Every row gives one point. To make a cloud, some directions were put in groups of two or more. Within a group, all points are equally far from the middle, so they leave a hole (a ring in 2 directions, a hollow ball in 3). The other directions are filled evenly. Then the cloud was stretched, turned, moved and blurred a little. How many holes are there, and how many directions does each take, smallest first?

Cloud (14 x 2):
[[-0.06 -0.52]
 [ 0.05 -0.37]
 [-0.05  0.48]
 [-0.55  0.12]
 [ 0.22 -0.32]
 [ 0.42  0.47]
 [-0.16 -0.02]
 [-0.14  0.62]
 [ 0.16 -0.15]
 [-0.73 -0.23]
 [-0.61 -0.38]
 [-0.15 -0.48]
 [-0.04  0.44]
 [-0.12  0.56]]
Holes: 0

Cloud (22 x 3):
[[ 0.53 -0.15  0.86]
 [-0.33 -0.03  0.10]
 [ 0.07  0.33 -0.31]
 [ 0.47  0.34 -0.55]
 [ 0.58 -0.23  0.45]
 [-0.05  0.52 -0.46]
 [ 0.12  0.17 -0.30]
 [-0.09  0.39  0.08]
 [-0.17  0.50 -0.31]
 [-0.01 -0.13  0.04]
 [ 0.38  0.24 -0.13]
 [ 0.52  0.65  0.00]
 [ 0.35  0.01  0.22]
 [ 0.15  0.52 -0.16]
 [-0.49  0.68 -0.19]
 [ 0.05  0.21  0.02]
 [ 0.37  0.59 -0.42]
 [-0.11  0.11 -0.31]
 [-0.02  0.63 -0.36]
 [ 0.47  0.63 -0.37]
 [-0.21  0.12  0.62]
 [ 0.39  0.63 -0.21]]
Holes: 0

Cloud, 29 rows:
[[ 0.27  0.48 -0.32  0.36]
 [ 0.08  0.19  0.29  0.63]
 [ 0.04 -0.58  0.13 -0.29]
 [-0.17  0.62  0.25  0.10]
 [-0.24 -0.06 -0.53 -0.37]
 [ 0.29  0.54 -0.14  0.39]
 [-0.10 -0.27  0.25 -0.34]
 [ 0.49 -0.18 -0.57  0.18]
 [-0.33  0.05  0.28 -0.16]
 [ 0.14 -0.62 -0.02  0.51]
 [ 0.05  0.69 -0.26  0.21]
 [-0.17 -0.28 -0.29  0.65]
 [ 0.37 -0.27  0.29 -0.26]
 [-0.32 -0.38 -0.17 -0.29]
 [-0.30  0.42  0.32  0.26]
 [ 0.50 -0.15 -0.48 -0.56]
 [ 0.66  0.01  0.00 -0.18]
 [ 0.38  0.25 -0.45  0.35]
 [ 0.21 -0.75 -0.01  0.26]
 [-0.07  0.66  0.11 -0.23]
 [-0.46 -0.09 -0.08  0.48]
 [ 0.41 -0.31 -0.57 -0.53]
 [ 0.10  0.15  0.29  0.62]
 [-0.04  0.65 -0.31 -0.22]
 [ 0.12 -0.77 -0.33 -0.29]
 [ 0.27 -0.69 -0.43  0.24]
 [-0.03  0.33 -0.48 -0.48]
 [ 0.04 -0.49 -0.02  0.64]
 [ 0.22 -0.66  0.09  0.34]]
Holes: 2 (2, 2)

Cloud (73 x 8):
[[-0.11  0.28 -0.09 -0.33 -0.03  0.19  0.27  0.29]
 [-0.02  0.09  0.01  0.10 -0.34  0.42  0.18  0.85]
 [ 0.27 -0.49  0.05  0.49  0.22  0.35  0.10 -0.40]
 [ 0.20  0.08 -0.16  0.31  0.14 -0.72  0.03 -0.07]
 [ 0.07  0.24  0.15 -0.49  0.27  0.10  0.28  0.93]
 [-0.02  0.26  0.24 -0.83 -0.06 -0.68 -0.69  0.01]
 [-0.09 -0.53  0.20  0.05  0.38 -0.42  0.77  0.37]
 [-0.09  0.36 -0.05  0.09  0.39  0.30  0.48 -0.33]
 [ 0.60  0.02  0.11 -0.33 -0.02 -0.23  0.31 -0.03]
 [-0.05 -0.64 -0.34  0.11  1.00  0.59 -0.39  0.31]
 [-0.12 -0.34 -0.01  0.58  0.57 -0.15 -0.15  0.51]
 [-0.09  0.70 -0.40 -0.01  0.26 -0.46  0.43  0.47]
 [-0.26  0.24 -0.15 -0.14  0.20 -0.62  0.66  0.57]
 [ 0.22  0.53  0.14  0.15 -0.02 -0.86 -0.02 -0.44]
 [-0.11  0.17  0.31 -0.39 -0.69 -0.50  0.37  0.40]
 [-0.25 -0.60 -0.31 -0.11 -0.29  0.26 -0.14  0.19]
 [ 0.66  0.20 -0.24  0.16 -0.50 -0.39  0.34  0.21]
 [-0.16 -0.14  0.01  0.32  0.29 -0.40  0.26 -0.67]
 [ 0.10  0.02  0.03 -0.26 -0.64 -0.32  0.46 -0.35]
 [ 0.10 -0.29 -0.21 -0.34  0.03 -0.20 -0.63 -0.26]
 [-0.15 -0.16  0.43  0.24  0.15 -0.14  0.70 -0.28]
 [-0.53 -0.25  0.20 -0.83 -0.27  0.00  0.35 -0.04]
 [-0.27 -0.52  0.17 -0.03  0.16 -0.65 -0.18 -0.31]
 [-0.09  0.10  0.55 -0.26 -0.51 -0.52  0.61  0.04]
 [-0.18  0.03  0.15 -0.05  0.65 -0.55 -0.52  0.44]
 [-0.69 -0.70 -0.15 -0.07 -0.32  0.37 -0.19 -0.04]
 [ 0.19  0.15 -0.13  0.35  0.41  0.26 -0.85  0.29]
 [-0.73  0.09 -0.38  0.35 -0.59 -0.05  0.63  0.38]
 [ 0.17 -0.28 -0.46  0.46  0.24 -0.21 -0.24 -0.70]
 [-0.61 -0.07 -0.38 -0.01  0.12  0.37 -0.89  0.10]
 [ 0.05  0.67  0.33 -0.48  0.20  0.03 -0.10 -0.34]
 [ 0.45  0.06 -0.26  0.35  0.25 -0.01 -0.51  0.57]
 [-0.48 -0.09 -0.07 -0.01 -0.08 -0.49  1.00 -0.36]
 [ 0.07 -0.03  0.17  0.05  0.19 -0.15 -0.04  0.56]
 [-0.18  0.04 -0.10  0.56  0.06 -0.54  0.91  0.12]
 [-0.23 -0.28 -0.09  0.90  0.20 -0.11 -0.11  0.29]
 [-0.12 -0.30 -0.18 -0.46  0.68 -0.85 -0.40  0.32]
 [ 0.28  0.20  0.35 -0.56 -0.27 -0.65  0.19  0.13]
 [-0.08 -0.08  0.35 -0.39 -0.41 -0.49 -0.36  0.56]
 [-0.50 -0.06  0.03  0.45  0.43 -0.04 -0.37  0.52]
 [ 0.40 -0.58  0.12  0.19  0.05 -0.80  0.14  0.23]
 [ 0.60  0.40 -0.13  0.24 -0.43 -0.26  0.27 -0.48]
 [-0.04 -0.03  0.45  0.48 -0.16 -0.78 -0.13  0.02]
 [ 0.60  0.02  0.19 -0.04 -0.39 -0.42  0.58 -0.34]
 [-0.67 -0.63  0.27 -0.22  0.29  0.06 -0.30  0.29]
 [-0.19  0.56  0.27  0.33  0.51 -0.30 -0.50  0.09]
 [ 0.24 -0.14  0.52 -0.16  0.16 -0.24  0.51 -0.34]
 [-0.12  0.45 -0.12  0.09  0.06 -0.78 -0.25 -0.39]
 [ 0.58  0.11  0.16 -0.08  0.29  0.51  0.09  0.48]
 [-0.25  0.02  0.40 -0.12 -0.32 -0.28 -0.47  0.42]
 [-0.26  0.49 -0.47 -0.12  0.04  0.07 -0.05 -0.49]
 [-0.09 -0.65 -0.75 -0.14  0.04  0.12  0.11 -0.06]
 [ 0.22 -0.38 -0.76  0.64  0.06 -0.08 -0.03  0.01]
 [-0.65 -0.31  0.12 -0.09 -0.01  0.49 -0.52  0.64]
 [-0.11 -0.38 -0.39  0.04  0.31  0.19 -0.44  0.36]
 [ 0.57  0.01  0.31  0.05  0.29 -0.15 -0.60  0.26]
 [ 0.34  0.12  0.04 -0.45  0.80 -0.54  0.01 -0.49]
 [-0.20 -0.22 -0.49 -0.30  0.15 -0.24 -0.20  0.14]
 [ 0.68 -0.13 -0.49  0.70 -0.35  0.14  0.24 -0.05]
 [-0.35  0.25  0.11  0.04 -0.40 -0.79  0.43 -0.25]
 [-0.33  0.20 -0.25 -0.01 -0.31 -0.09 -0.46  0.44]
 [ 0.07  0.14  0.21 -0.90 -0.07  0.57 -0.28 -0.06]
 [ 0.37 -0.22 -0.26 -0.19 -0.40 -0.09  0.12  0.06]
 [-0.19 -0.29  0.10  0.44 -0.09  0.52  0.32 -0.05]
 [-0.10 -0.31 -0.06  0.12  0.46 -0.18 -0.43 -0.22]
 [-0.46  0.12  0.33  0.14 -0.14 -0.09 -0.22  0.41]
 [-0.61 -0.31  0.10  0.44  0.63 -0.21  0.11 -0.60]
 [ 0.07  0.55  0.00  0.19 -0.20 -0.86  0.29 -0.06]
 [-0.31 -0.45 -0.44  0.20  0.31 -0.75  0.44 -0.21]
 [-0.57  0.26 -0.18 -0.59 -0.14  0.42  0.04  0.44]
 [-0.30  0.04  0.00  0.53  0.77 -0.06 -0.10  0.38]
 [ 0.26  0.62  0.00  0.02  0.34  0.58  0.15  0.06]
 [-0.35  0.02  0.18 -0.40  0.07 -0.63 -0.09  0.40]]
Holes: 0

Cloud, 88 rows:
[[ 0.43  0.72  0.46  0.05 -0.14  0.08  0.21  0.45 -0.46]
 [ 0.48 -0.37 -0.58 -0.22 -0.43 -0.13  0.23 -0.06 -0.38]
 [-0.11  0.09 -0.12  0.16 -0.39 -0.06  0.21  0.49  0.18]
 [-0.18  0.38 -0.05 -0.04  0.15 -0.44  0.41 -0.38 -0.34]
 [-0.09 -0.47  0.18 -0.19  0.49  0.29 -0.18  0.40 -0.27]
 [ 0.07 -0.20 -0.32  0.09  0.22 -0.22 -0.80 -0.41 -0.46]
 [-0.29  0.22  0.20  0.06 -0.09 -0.02 -0.16  0.00 -0.92]
 [ 0.27 -0.65 -0.35  0.59 -0.10 -0.04 -0.30 -0.75 -0.20]
 [-0.38  0.56  0.26 -0.18  0.09  0.11 -0.10  0.64 -0.12]
 [ 0.01 -0.46  0.00  0.20 -0.30  0.58 -0.71 -0.24 -0.10]
 [ 0.34  0.24 -0.16  0.19 -0.11  0.10 -1.22  0.01 -0.51]
 [-0.26 -0.23  0.33 -0.45  0.54 -0.45 -0.59  0.04  0.09]
 [ 0.30  0.12 -0.42 -0.43 -0.04 -0.26  0.55  0.34  0.03]
 [-0.30  0.18  0.52 -0.22 -0.07  0.34 -0.72 -0.71  0.11]
 [ 0.13  0.49 -0.12  0.09 -0.17 -0.10 -0.97 -0.75 -0.21]
 [-0.07  0.09  0.09  0.11 -0.26 -0.06 -0.59 -1.15  0.18]
 [-0.62 -0.11 -0.03 -0.29  0.21 -0.17  0.63 -0.13  0.19]
 [ 0.99  0.24  0.04  0.47  0.05  0.27  0.04  0.44 -0.37]
 [-0.23  0.44  0.35 -0.11  0.09  0.02  0.39  0.12  0.28]
 [-0.23 -0.02  0.02 -0.12  0.00 -0.02  0.81 -0.44  0.33]
 [ 0.02 -0.45 -0.29  0.20 -0.30 -0.61 -0.32  0.21 -0.77]
 [ 0.12  0.14  0.56 -0.37  0.01  0.07  0.04  0.81  0.02]
 [ 0.16  0.07 -0.09  0.51 -0.68 -0.13  0.04 -0.09 -0.04]
 [-0.31  0.06 -0.52  0.15  0.04 -0.29  0.01 -0.90 -0.31]
 [-0.07 -0.42  0.06  0.24  0.07 -0.33 -0.85 -0.17  0.23]
 [-0.07  0.09 -0.15  0.10  0.20 -0.05 -1.04 -0.29 -0.54]
 [-0.75 -0.09  0.51 -0.02 -0.07 -0.17 -0.41 -0.37 -0.15]
 [ 0.19 -0.51 -0.35  0.46  0.13  0.21  0.26 -0.57  0.19]
 [-0.49 -0.66 -0.29 -0.16 -0.06 -0.74  0.03  0.22 -0.14]
 [-0.07  0.72 -0.40 -0.12  0.12 -0.49  0.11 -0.58  0.17]
 [-0.22  0.37  0.45 -0.47  0.09  0.18  0.42  0.01  0.28]
 [ 0.58  0.22 -0.29 -0.35  0.17 -0.15  0.71  0.03 -0.14]
 [ 0.23  0.51  0.27 -0.12 -0.38  0.42 -0.10 -0.43 -0.25]
 [ 0.17  0.08  0.05  0.03 -0.27  0.79  0.01 -0.69 -0.31]
 [-0.15  0.38  0.24 -0.37  0.39 -0.53 -0.05  0.42 -0.46]
 [ 0.07  0.84  0.03  0.00  0.55  0.11 -0.46 -0.04 -0.29]
 [ 0.06 -0.15 -0.03 -0.19 -0.51  0.52  0.15 -0.91  0.05]
 [-0.36 -0.36  0.11 -0.05  0.07 -0.51  0.55  0.07  0.17]
 [-0.08 -0.28 -0.51 -0.42 -0.50 -0.01  0.02 -0.44 -0.45]
 [-0.22  0.45  0.18 -0.12  0.23  0.22 -0.13 -0.83 -0.45]
 [ 0.19 -0.15 -0.11  0.14  0.32  0.71  0.46 -0.86 -0.15]
 [-0.52 -0.10 -0.35 -0.28  0.39  0.12 -0.33 -0.81 -0.41]
 [ 0.32  0.08 -0.53  0.31  0.23  0.46 -0.13  0.54 -0.47]
 [-0.38 -0.46 -0.01 -0.88  0.22 -0.21 -0.04 -0.29 -0.42]
 [ 0.48 -0.66 -0.04 -0.03  0.26  0.45  0.80 -0.30 -0.17]
 [ 0.35 -0.13 -0.42  0.42 -0.35  0.20 -0.73 -0.67 -0.43]
 [-0.20 -0.21 -0.70  0.33 -0.47 -0.57  0.03  0.27 -0.51]
 [ 0.09 -0.58 -0.52 -0.71 -0.24 -0.19  0.34 -0.15  0.21]
 [-0.21  0.23 -0.55  0.16  0.21 -0.23 -0.14 -0.09  0.21]
 [ 0.48 -0.47 -0.14  0.12  0.03 -0.11  0.05 -0.37  0.44]
 [ 0.11  0.35 -0.10 -0.89 -0.20  0.19  0.09 -0.54 -0.17]
 [-0.02 -0.51  0.36  0.18  0.39 -0.21 -0.12 -0.10 -0.11]
 [-0.16  0.41  0.42 -0.97  0.33 -0.24 -0.23  0.07 -0.21]
 [ 0.03 -0.20 -0.18 -0.31  0.29 -0.61 -0.59 -0.10 -0.12]
 [-0.65 -0.30  0.18 -0.35 -0.04  0.50  0.01 -0.24 -0.21]
 [-0.04 -0.21 -0.11  0.44 -0.26 -0.42  0.59 -0.17 -0.22]
 [ 0.05 -0.19  0.09 -0.13  0.16 -0.02 -0.20  0.64 -0.99]
 [ 0.69  0.46 -0.22 -0.23 -0.02 -0.31  0.12  0.67 -0.03]
 [ 0.82 -0.07  0.01 -0.16  0.29  0.35  0.59 -0.47  0.12]
 [-0.11 -0.37 -0.04 -0.29  0.32 -0.69 -0.16  0.06  0.33]
 [-0.04  0.13  0.00 -0.15 -0.37  0.09 -0.38 -1.23 -0.08]
 [-0.75  0.28  0.23 -0.19  0.27 -0.03 -0.30  0.17 -0.20]
 [-0.37 -0.28  0.02 -0.23  0.36 -0.47  0.25  0.62 -0.27]
 [-0.23  0.46 -0.33 -0.19 -0.08 -0.39 -0.81 -0.60  0.12]
 [ 0.12  0.61 -0.13 -0.24  0.24  0.53 -0.43 -0.01 -0.27]
 [ 0.20  0.36 -0.56  0.21 -0.26  0.16 -0.49  0.30 -0.01]
 [ 0.42 -0.25 -0.16  0.26 -0.12  0.09 -0.88 -0.40 -0.60]
 [-0.12 -0.58 -0.39 -0.02 -0.18  0.41 -0.81 -0.10 -0.23]
 [ 0.28 -0.63 -0.05 -0.18  0.08  0.56 -0.03  0.51 -0.20]
 [ 0.41 -0.35 -0.28 -0.38 -0.35  0.14 -0.01  0.03 -0.64]
 [-0.25 -0.83  0.14 -0.46  0.14  0.04 -0.50  0.12 -0.32]
 [-0.13 -0.05  0.63 -0.09 -0.25  0.23  0.00  0.40 -0.37]
 [-0.11 -0.14 -0.05  0.03  0.47 -0.59 -0.59  0.34  0.00]
 [-0.40  0.05 -0.22  0.28  0.27 -0.30 -0.36 -0.08  0.26]
 [ 0.64 -0.09  0.09  0.47 -0.29 -0.47  0.00  0.31  0.00]
 [ 0.70  0.37 -0.21  0.00  0.48  0.17  0.09  0.11 -0.26]
 [-0.53  0.45 -0.20 -0.21  0.33 -0.36  0.13 -0.08  0.10]
 [-0.05 -0.61 -0.24 -0.50  0.58  0.60  0.25 -0.21 -0.08]
 [ 0.59 -0.07 -0.77  0.07  0.27  0.48  0.45 -0.59 -0.20]
 [-0.01  0.18 -0.12 -0.25  0.54 -0.32 -0.75 -0.51 -0.11]
 [-0.06 -0.86  0.04  0.47  0.23 -0.23  0.08  0.20 -0.25]
 [ 0.53  0.31 -0.30 -0.21 -0.01 -0.64  0.24  0.01  0.05]
 [ 0.84 -0.09 -0.08  0.51 -0.28  0.25 -0.38 -0.07  0.04]
 [-0.74 -0.41  0.25 -0.18  0.09  0.22 -0.14 -1.02 -0.09]
 [ 0.11 -0.04  0.03  0.57  0.14 -0.19 -0.59 -0.65 -0.20]
 [-0.47 -0.38  0.23  0.24 -0.52  0.13 -0.49 -0.37 -0.38]
 [ 0.16 -0.51 -0.08  0.22 -0.64 -0.21  0.25  0.01 -0.05]
 [ 0.60  0.12 -0.25  0.47  0.15  0.10  0.09 -0.57  0.12]]
Holes: 3 (2, 2, 3)
